Every row gives one point. To make a cloud, some directions were put in groups of two or more. Within a group, all points are equally far from the middle, so they leave a hole (a ring in 2 directions, a hollow ball in 3). The other directions are filled evenly. Then the cloud was stretched, turned, moved and blurred a little. Count the holes, and give their numbers of directions, smallest first.

Cloud (20 x 3)
[[  5 -18  49]
 [ 34   9 -13]
 [ 14  -4  53]
 [  3  33  -6]
 [ 22   8   8]
 [-27   3  -9]
 [-26  30  -7]
 [ 21 -12   3]
 [-22  34  18]
 [  0  35   6]
 [-22 -32  14]
 [ 32  14  -6]
 [  0 -32  -9]
 [-25   1  13]
 [ 40  43 -12]
 [ 15  60 -25]
 [-36  10 -16]
 [ 35  49 -17]
 [-30  31 -13]
 [ -4   9  21]]
Holes: 0

Cloud (27 x 4)
[[-29   5 -35 -26]
 [ 20 -12  -1 -11]
 [-22  37 -21  15]
 [-19  -7 -19  13]
 [ -1  -7   6 -47]
 [ 17 -20  -2 -28]
 [ -8  40 -34  17]
 [-10  11  30  -8]
 [-20  43 -30   8]
 [-26   4  -8 -37]
 [-15 -19 -23 -40]
 [-16  14 -60  -1]
 [-11 -31  12 -49]
 [ -8   0  37 -33]
 [  6  21 -39 -12]
 [-16  45 -32   5]
 [-16 -41   4 -35]
 [-32  28 -42   5]
 [-14  13  28 -10]
 [ 17   8   0 -24]
 [  5 -41  20 -30]
 [ -6  29 -30  22]
 [-13 -10  40 -26]
 [-20 -37  -7 -24]
 [-22   1  -3 -41]
 [-35 -12  -4 -27]
 [  1 -16 -17   7]]
Holes: 1 (4)

Cloud (46 x 6)
[[ 24  23  13 -11   9  -2]
 [-29 -47  22  19   3   4]
 [-30 -45  -6 -20 -23  -6]
 [-30   0  -6  15  15   5]
 [ 30   4  17  17 -12   3]
 [-19 -24  11  28 -39  -4]
 [ 24  -1 -24 -18  26  -9]
 [  7  29 -22 -25  -7  -1]
 [ 28 -23 -21   4  21  15]
 [-27  12 -13  20 -10   3]
 [  2  -1  -4 -13  14  28]
 [-33  -9 -11  -1 -41 -18]
 [ 18 -18  13  12  43   1]
 [-31 -44 -12   5 -29   4]
 [ 24 -12  13  33  18  26]
 [ 25 -14  -1   4  46  12]
 [ 13  11 -23 -21 -39   1]
 [-23   2 -10  33 -18  26]
 [  0 -26  15 -21 -13   8]
 [ 31  18   6  27   6  20]
 [  2 -60  -7  -1  14 -24]
 [-30  12 -16   9 -16   0]
 [  9 -28 -23  -1  27 -17]
 [ 18  30  16  -2 -24  17]
 [-22  -4   2  11   0  36]
 [ 23  -5  -1 -11  35  17]
 [-31 -40 -18   9 -13  10]
 [ 18 -12 -24 -20 -15  11]
 [ 27 -16 -25 -11   2  13]
 [-32 -32  23   9  -1  13]
 [ -4 -31  10 -30 -11  -4]
 [-23 -20  -6  20 -43  -9]
 [ 27   0   2 -13 -27 -21]
 [ 14 -27   6 -22 -22   3]
 [  1   0 -21 -33  13   2]
 [ 10  -7 -13 -23 -46  -1]
 [ 26  15 -11   0  -1  29]
 [ 23 -27 -22  -7  36   3]
 [-21 -35 -19 -26 -18   1]
 [-29 -42  -7 -10 -32   3]
 [-14  10   6  47  -7  27]
 [ 29  36   4   1   4   9]
 [ 22   4  12   0   1  29]
 [-22  22 -12 -10  -5   5]
 [-33 -44 -17   0   3 -14]
 [  9 -11 -15 -44 -14 -27]]
Holes: 3 (2, 2, 2)

Cloud (81 x 8)
[[ 15  -4 -18  39 -43 -24 -35 -14]
 [ 21 -34 -13  30  -6 -18  -5  -4]
 [-29   0  19 -10 -17   3 -27 -38]
 [-17  10  -4  19 -12  10 -30  21]
 [-23   1 -17  -1 -13  -3 -19  31]
 [-31  -1  20 -39  31  13  -9 -13]
 [ 40  14 -17  31 -34   5 -32   5]
 [-11   5  24 -21 -20  35 -21 -14]
 [ 13 -15  -2  13 -27  11 -53 -13]
 [-32   2   8 -37  43   6  -6  15]
 [ -4 -10   3 -28  14  11 -43   5]
 [ 16  42 -27  -2  10 -17   7  29]
 [-14  27 -29  -2  -2   8 -15  27]
 [-20  -7 -25   6   6  -9 -29  26]
 [-19  19  11 -23 -19  -2 -29 -29]
 [-18  23 -11 -20 -24 -19 -24   5]
 [  5 -10   4   4 -30  43  -5  11]
 [ 29  18   5  22  14   6 -20  20]
 [ 25 -24  -2  15   7  -2  -2 -19]
 [-11 -34   0  -8 -44  23  -3   1]
 [  0 -20   7  26 -11 -44 -14  -9]
 [ -2 -18   7 -35  23  17   5  36]
 [ -5  -3  17  12 -36  25  -3  -6]
 [  5  13 -38   6 -11  10  -4  -8]
 [ 16 -18   6 -19  26 -27 -23  -3]
 [  0  -3  13  14  11  32 -22  14]
 [ -5 -22  26  -3  13 -27  -7 -21]
 [  1 -12   4  12 -36  22  15  -1]
 [-34  20  -4  -6 -13  -1   5  13]
 [ 16   5 -14 -22  24  15  32  24]
 [-21  -2  17 -34  23  26 -16 -22]
 [ 24 -33 -22  13   0 -16   2  21]
 [ 25 -15 -37  18  21  -9  -8   3]
 [-47 -29  21 -15   4 -28 -25 -17]
 [-38 -32  22 -27  15 -16 -28  -5]
 [  6  40 -18  17  22 -17 -29  -3]
 [-33 -34  31 -11 -15  -2 -22 -36]
 [-22 -41 -14  17 -37   1 -16 -13]
 [  4  -6  -6  22  -5 -55 -27   2]
 [ 11  -9 -11  24 -49   3 -38 -24]
 [  6   0   6  20   3 -28  -9 -19]
 [ 13  30  -5   1  17 -22  -7  36]
 [-16   8   1 -25  19  -3 -42  14]
 [-24 -43  19 -28  10   6 -31 -17]
 [-22 -36  -5 -31  24  14  -9 -11]
 [-35   1   0 -15  21 -12  18  11]
 [ 22  23 -41  15 -16   1 -20  28]
 [  8  12 -25   1  36 -20  17  26]
 [-18   7 -27  11 -39 -38 -19  -5]
 [ 15  23 -21  31  14   2 -52  11]
 [-20  13 -16 -17 -11 -37 -11 -17]
 [ 22 -29 -13  -9  -7 -15   3  -8]
 [ 16 -18   3  32 -33 -27 -14 -14]
 [-17   3  -2 -26  46  -8 -38  -8]
 [-34 -16   7 -38  -5  -3  26  -3]
 [ 16  23   7   8  37  -9 -16  16]
 [-30  -4   6 -13  36 -11 -41   1]
 [-20 -37  -5   4 -18  18   4 -18]
 [-19 -33  27   8  -3 -24 -22   2]
 [  5   6  -9  29 -17 -15 -60   0]
 [  9 -13 -31   3  28 -36   3  16]
 [-10  -5  26 -38  13  -2  18 -12]
 [ 26 -18 -20  33 -32 -11 -37  -9]
 [-20   4  -6 -28  39  -4 -34  14]
 [  2 -15  -1 -19 -12 -31  12  24]
 [ 39  17 -25  11   4  20  -3  -2]
 [-17  36 -22  -1 -18  -9 -22  17]
 [-12   9  29 -35  21   9  10  -1]
 [ 18  30  -3  23  -2  -8  -3   6]
 [ 19 -35 -22   4  19 -13  10  12]
 [-33 -33 -14   0 -28  -3   8 -10]
 [-17  -7 -21  28 -27 -42 -36 -14]
 [-21 -38  21 -39  20 -11  14  -9]
 [  5 -20  12 -21   9 -37  -9   6]
 [  0   2  31 -12 -17  30  -5  -5]
 [ 39  -5  -8  -2 -16   7 -30   2]
 [ 24  34  -8 -27   6  -6  -8  19]
 [ -3  -2  -3  -8 -23  39 -14 -23]
 [-25   6  -3 -25 -22 -27 -20 -20]
 [  8  37  -3 -23  12 -21  -1  -2]
 [  8  32 -18 -14  -1 -22 -27  22]]
Holes: 3 (2, 3, 3)
